Rows are points. Any point is a mix of the corners, with weights that add up to 1. It lies inside the corners' shape when no weight is negative. Say inside or outside, and name the corners with a negative weight.
In the rows, 128 means zero.

Corners:
(1): [114 159]
(2): [162 164]
(3): [105  42]
Points:
[114 137] => inside
[115 155] => inside
[135 199] => outside (3)
[98 90] => outside (2)
[112  99] => inside

Corners:
(1): [120 203  95 139 146 149]
(2): [167  99 122 191 170 162]
(3): [177 134 124 111  74  95]
(4): [117 116 197  74 116 178]
(5): [160  66 105 116 182 117]
(6): [163  64  92 215  58 143]
(7): [ 98 211 113 142  61  63]
Points:
[122 176 113 128 105 117] => outside (2)
[135 151 129 142 113 146] => outside (5)
[116 207  96 140 115  71] => outside (4, 6)
[140 169 122 143  84 117] => outside (5)
[130 151 138 118  98 122] => inside
[152 124 124 153  92 131] => outside (5)

Corners:
(1): [156  68 133  42 117 168 109 110 100 180  99]
(2): [179 150 186  38 107 137 134 128 120 190  64]
(3): [136 195  94 195 144 103 151 147 117 138 172]
(4): [133 150 211 120 117 107  98 104  76 147 114]
(5): [ 91  99  72 161 141 142 200 144 228 125 173]
(6): [ 41 109  70  90 182 193 153 177 201 124 128]
(7): [121  85 127  74  50 171  94 150 111 143 116]
(8): [ 43  61 154 164 135 209 231 229 146 189 135]
(9): [173 155  80  99 162  94 167 156 177  58 165]
(10): [124  97  93 109 139 156  85 181 184 124 208]
(11): [178 144 130 137 168  57  71 114  91 138  80]
(12): [220 150 204 161 121 125  96 127  93 145  57]
Points:
[105 134 103 123 151 149 143 156 152 138 135] => inside
[130 116 135 112 129 141 138 137 123 152 115] => outside (10)
[138 126 133 124 134 140 118 149 142 138 134] => inside
[119 115 121 103 113 146 159 144 154 147 158] => outside (6, 11, 12)
[119 136 103 156 147 117 144 157 163 104 157] => outside (1, 2)
[144 133 140 119 136 129 119 145 115 143 117] => outside (5)
[137 103 174  86 116 160  89 151 106 175  94] => outside (3, 5, 9)
[125 120 134 113 133 147 145 146 128 154 112] => outside (10)
